Each row of a before or after table is a point. One or more steps were done to the points. Then noise was added and the rows were shuffled. The steps act on columns, c1 being the first. What was done? A step turns or swaps two columns, mirrors them in a line or flattens them onto one, adds a multiple of one to another, or multiplies or shifts one. Angles are multiples of 10 degrees, from the lower column toward the higher: turns from -170 to 170, lines from 10 to 170 but not 90. Use the fewest steps. Two steps may share a column if one is a turn and the other turns, adds or multiplies; they go together, in the order done. Otherwise the lowest column goes first.
In the rows, zero is written as 128.

Before (9 x 3):
[[145 109 133]
 [128 131 156]
 [144 119 129]
 [144 122 103]
 [108 122 140]
 [146 122 156]
 [143 118 131]
 [129 148 106]
 [ 88 125 127]]
After, 9 rows:
[[ 68 136 118]
 [  5 131 129]
 [176 123 154]
 [129 103 143]
 [181 145  99]
 [177 136 131]
 [174 140 129]
 [128 133 100]
 [180 148 132]]
Steps: multiply c1 by 3; turn c2 and c3 by -160 degrees

Before, 11 rows:
[[111 116 132 142  94 137]
 [142 196 129 101 142 137]
 [ 98 109 133 235 142 131]
 [ 97 177 101 112 126 101]
 [131 132 100 149 131 139]
 [ 97 119 123 104 128 113]
 [123 109  97 127 123 103]
 [ 93 106 107 104 120  82]
 [141 116 116 143  99 135]
 [ 98 150 147 126 152 144]
 [110 116  96 140 108 148]]
After:
[[123  59 105 129 122  96]
 [141 136 119 144  99 151]
 [ 97  86 126 103 129 107]
 [111 140 134 141  94 156]
 [ 97 121 134 235 142 150]
 [141 191 130 100 142  91]
 [129 156 108 149 129 145]
 [111 166 106 141 110 174]
 [ 97  98 108 111 125  40]
 [ 94   8 114 103 120  56]
 [ 97 179 141 127 152 142]]
Steps: multiply c6 by 3; turn c2 and c6 by -50 degrees; multiply c3 by 0.7

Before (13 x 9):
[[124 114 136 169 104 151 115 148 149]
 [ 97 171 136  66 172  89 163  93 112]
 [153 143 157 128  89 154  94 139 115]
 [152  92 176 104 107 117  87 164 170]
 [183 120 179 154 130 153 129 117 136]
 [139 162  76 148 119  96 152  74  83]
 [141 114 130 127  96 152  92  93 112]
 [150 107 184 144 121 147  76 159 155]
 [172  90 149  93 149 146  73 205 145]
 [173 138 142  94  92 132 104 178 170]
 [124 188 147 183 141 139  81 135  84]
 [130 192  71  90 159 122 105  88 150]
 [135 170 114  80 165  48 116  87 135]]
After, 13 rows:
[[168 119  90 174  74 112 164 158 161]
 [157 133 136 181  49 135 168 164 182]
 [165 130 149 160  35 104 186 204 163]
 [103 123 181 157 226 172  88  91  87]
 [110 125  85 166 145 102 178 118 137]
 [140 114  86 121  75 109 127 149 153]
 [160 134 128 133 143  96 144  92 126]
 [155 109 117 152  74 109 162 142 109]
 [148  78 185  87 218 165 141  88 102]
 [136 136 179 129 230 214 138  89 105]
 [105 147 130  72 202 154 130  69  75]
 [173 110  68 130 130 127 142 135  56]
 [136  96 154 151  17 140 176 176 151]]
Steps: turn c1 and c7 by 110 degrees; turn c2 and c9 by -40 degrees; turn c2 and c6 by 150 degrees; turn c3 and c4 by 110 degrees; add -1.5 times c8 to c5
